Rows are points. The points of each table are mixes of a few directions, plus a little noise. Count the directions of each table, and those that both share. Where both have some left over, give the other angles between the two spaces (their principal angles), to ten degrees, smallest first.

First:
[[ -3   6 -22]
 [ -1  46   2]
 [ -4  21 -27]
 [  4 -19  29]
 [ -1 -21 -18]
 [  5 -34  36]]
Second:
[[-24   8   5]
 [-21   7   4]
 [-17   6   3]
 [ 60 -20 -13]]
Directions: first 2, second 1, shared 0; angles 70

First, 7 rows:
[[  3 -14  16  25]
 [-29 -47  -5  16]
 [ -9 -22  21   5]
 [ -5  15 -53  -9]
 [ 12   9  36  -7]
 [  9  22  -6 -14]
 [ 18  36  -9 -16]]
Second, 5 rows:
[[-12  -4 -34   7]
 [ -5  -4 -20   7]
 [ -9   4  -7  -6]
 [  2  22  60 -36]
 [ 25 -19   2  28]]
Directions: first 3, second 2, shared 1; angles 30

First, 9 rows:
[[  5 -11   1  -7 -13 -14]
 [ -4   8  -1   5  12  13]
 [ 14 -29   2 -18 -38 -39]
 [ 15 -32   2 -19 -40 -42]
 [ -7  13  -1   8  16  18]
 [-17  37  -2  23  47  50]
 [ -1   2  -1   2   2   3]
 [-15  32  -2  19  42  43]
 [ 10 -22   1 -13 -29 -29]]
Second:
[[  5  10   6  11 -12  17]
 [ 21   3   8 -40   5   6]
 [ -3 -15  -3  -8   1   5]
 [-34  60  40  36  45 -13]
 [-15 -39 -16  12 -12  12]
 [ 10  20  -6  10  -6 -18]
 [ 16 -38 -30 -21 -21  -9]]
Directions: first 1, second 4, shared 0; angles 40

First:
[[-12   5  -7 -13 -21   7  11  -5]
 [ 42  -1  -1 -13 -29  25  18  14]
 [-59  11 -13 -18 -22  -5  11 -21]
 [ -4  -7  11  28  51 -26 -29  -1]
 [-11   4  -5 -11 -17   6  10  -4]
 [ -7  -2   3  10  19 -11 -11  -2]
 [ 52  -9  11  16  21   3 -11  18]]
Second:
[[  2  15  33 -15  -7 -30  18 -13]
 [  8   9  19 -18 -16 -42  10  -7]
 [  0  -6 -15   6   2  11  -9   7]
 [ -3  -3   0   4   7  15   3  -2]
 [  7 -19 -34   2  -6   3 -15  12]
 [ -5  15  60 -18   7 -15  43 -32]
 [ -8  14 -19  24   6  23 -32  21]
 [  0 -26 -43  14   7  35 -18  14]]
Directions: first 2, second 3, shared 0; angles 70, 80

First (9 x 9):
[[-16  16 -12 -14 -13  12  21  21   2]
 [  7  -7   5   6   6  -5 -10  -9   0]
 [ 14 -13  10  12  11 -10 -17 -16  -2]
 [-17  18 -13 -16 -14  13  23  21   3]
 [  2  -2   1   2   2  -2  -2  -2   0]
 [  0   1   0   0   0   0   1   1   0]
 [ 22 -22  16  20  18 -17 -28 -28  -3]
 [ 10 -10   8  10   8  -8 -13 -13  -2]
 [-20  20 -15 -19 -17  15  27  26   3]]
Second (9 x 9):
[[  7  40  -7   2 -24  10  27 -60  13]
 [ -4  -9  -1  13   4 -12  -1  -1   0]
 [ 26   7  -6  -2  32   5 -28 -11  -4]
 [-10   5  -5   6  -6  -5  11  13   5]
 [  2 -19  10  -5   5   0 -13   4  -8]
 [  2 -16   9   4   7  -6 -11  14  -3]
 [ -3  10   3   0 -14   3  12   2   5]
 [ -5  -6   9  -6  -5   2   0  28  -1]
 [-14 -10 -11 -12   2   2   4  11  -8]]
Directions: first 1, second 5, shared 1

First (9 x 9):
[[ 38  25  19   4  -2  -7 -21  -4  -1]
 [  8 -10 -17  -4  -4  11  29 -12  -6]
 [  5  23  33  10 -23  -7 -11  26   4]
 [ -3 -27 -47 -17  14   8  23  -5  18]
 [-32 -32  34  24  -1 -13 -18   6 -34]
 [-30  52   4  -1  25  21  -9 -52 -21]
 [-14 -11 -24  -9  -3   7  22   8  14]
 [ 33 -37 -26  -9   7 -11  -2   9  19]
 [ -5  15  23   6 -16  -6  -9  25   7]]
Second (8 x 9):
[[ 13 -22  -8 -17  -1  26  -4   3  -9]
 [ 22 -15   5 -12 -26  -9  -5  -7   4]
 [ 35  19   8  30 -14  -9 -26  53 -34]
 [ 15   6  -3   0  -6   0   3   2   0]
 [-13  24 -29  23  41  -8   8   0  -4]
 [-60  11  33  -3   6   4  15 -19  25]
 [-39 -41 -14  -8  27   3 -13 -16  -7]
 [ 26  18   7 -13 -27  -7  21 -17  24]]
Directions: first 5, second 5, shared 2; angles 30, 70, 90

First:
[[ -7 -37  29  20  13   8   8  -1   2 -24  36]
 [ 11   7  -4  -1  16   9  27  16   0 -21  13]
 [-15  33  -2  15  18  23   4   4  30 -52  35]
 [ 12 -13   9   2  20  -8   3 -13 -13  15 -23]
 [ 44  -2  14  22 -38 -28 -13  -7   3  36   8]
 [ 46  25  -2  10 -48 -18  -6  -9 -10  39 -11]
 [ 10  13  13  13 -21   5 -16 -41 -22  16 -24]
 [-29 -19 -11 -25   3  16   8   9 -20  -6  -9]
 [-36 -10 -43 -51  14 -16  -5  49  17  17 -21]
 [  6 -11   0  -1  -5  -7   8  18   5   2  15]
 [-42  13  -2  -4  30  18 -19 -24   5 -22 -20]]
Second (8 x 11):
[[ 21 -17 -19 -35 -12 -11   1 -26  21 -28  -1]
 [ -4  -3 -21   7   7  -8   4 -17  -8   7  16]
 [ 28 -10  26 -46 -24   6  -7  12  36 -39 -34]
 [-17   6 -15  29  15  -3   4  -6 -22  24  20]
 [-35  20  -2  60  25   5   3  14 -41  49  23]
 [-21  12  -2  35  15   3   2   8 -24  29  14]
 [ 19  -4  30 -32 -18   8  -7  18  26 -28 -30]
 [ 10  -5   3 -17  -8  -1  -1  -2  12 -14  -8]]
Directions: first 6, second 2, shared 0; angles 80, 90

First, 11 rows:
[[ -5   2  -4  13  26  -4  -8 -23  34 -28 -26   0]
 [ 18   9   8   9 -13  -8   9  -8   2   3  15  -1]
 [ 24 -10 -12   5 -34 -10   0 -12   5  -2   1 -17]
 [-13  31  -3 -10 -45  17  14  48 -60  48  48   6]
 [  7  -2  12  13  23   3  -2   2  15   0 -10  12]
 [  2  12   6  -4  -4 -12  10 -23   3 -12  15  -6]
 [-20   3 -22  -7 -16  14  -9  24 -20  11  -3  -4]
 [ 22 -35  -7  -9 -28   2  -7  22 -17  22  -4  -8]
 [-20   0  19 -21  37  -8   6 -21   2 -20   4   6]
 [  0 -12   5   9  40  -4 -10 -21  36 -26 -32   5]
 [-13   3  -1   1  13   9  -5  13  -2   3  -8   7]]
Second:
[[-28  18 -32  18  -1 -12  -8  18   5  -9  35   1]
 [ 21  10  -6  15 -17   2  12 -34  19 -16 -13   5]
 [  0   4 -10  12  -6  -2   5   7  -1   3  19  12]
 [  5 -13  20 -21   6   5  16  -8 -17   6   2  14]
 [ 45 -38  42 -10  -1  16  12  29 -28  48  -2  26]
 [-43   1   3 -29  28  -6 -18  17 -13  -5   4 -21]
 [  5  -8  -6 -10 -16   0  -3 -14   2  -8 -19 -17]
 [-10  14 -29  19 -13  -8  -3   2  10 -11  18   1]
 [  6  11  22   4  19   4 -11 -18  24  -8 -44 -20]]
Directions: first 5, second 5, shared 3; angles 50, 50

First, 8 rows:
[[-11  24  11   9  28  39  12 -31   3 -10   0 -29 -19 -14]
 [  3 -24 -22  19   6 -12 -11  47  23 -13  20  47  30   5]
 [ 18 -12   5 -17  -5  13 -12 -34 -12  17 -22  -6 -39  -1]
 [ 28  22  26 -20   8  12  14 -58 -19 -12 -11 -18  -9   0]
 [ 16 -13 -10   1   5 -10   7  43  40 -11   1  47  51  31]
 [-21  12  13  -2 -20  15   6   5 -30  11 -21 -42 -16  -6]
 [ -4  -4 -13  -8  -1 -34  -5  -2  28  20  12   9   1   6]
 [-29  -6 -10  22 -22 -23 -12  33 -33  -3  21  -8   1 -23]]
Second, 8 rows:
[[ -2   9  12  16 -17 -53  -9  -2   0  55   5  43  20 -11]
 [-13  -6 -24 -14 -33   5   6  20  33  10 -17 -17 -48  24]
 [-23   8  13 -14 -24  -1 -10   6 -33 -19  -6  -4 -10 -18]
 [ 11 -17   4  -8  -2  26  14   5  10   0  -4  -6 -10  37]
 [ 24  34   1   3  21 -20  12 -13   9  16  -2  13  26   3]
 [ 10  -2  13  26   0 -11   5   8  -1  13   0  26  42  -3]
 [-14 -21 -24  -2  -7  37   2  18  16 -37  -7 -36 -28   1]
 [  8  -4   7  -8  60  16 -20 -45 -37 -39  32 -19   8 -32]]
Directions: first 6, second 6, shared 1; angles 30, 30, 40, 50, 60
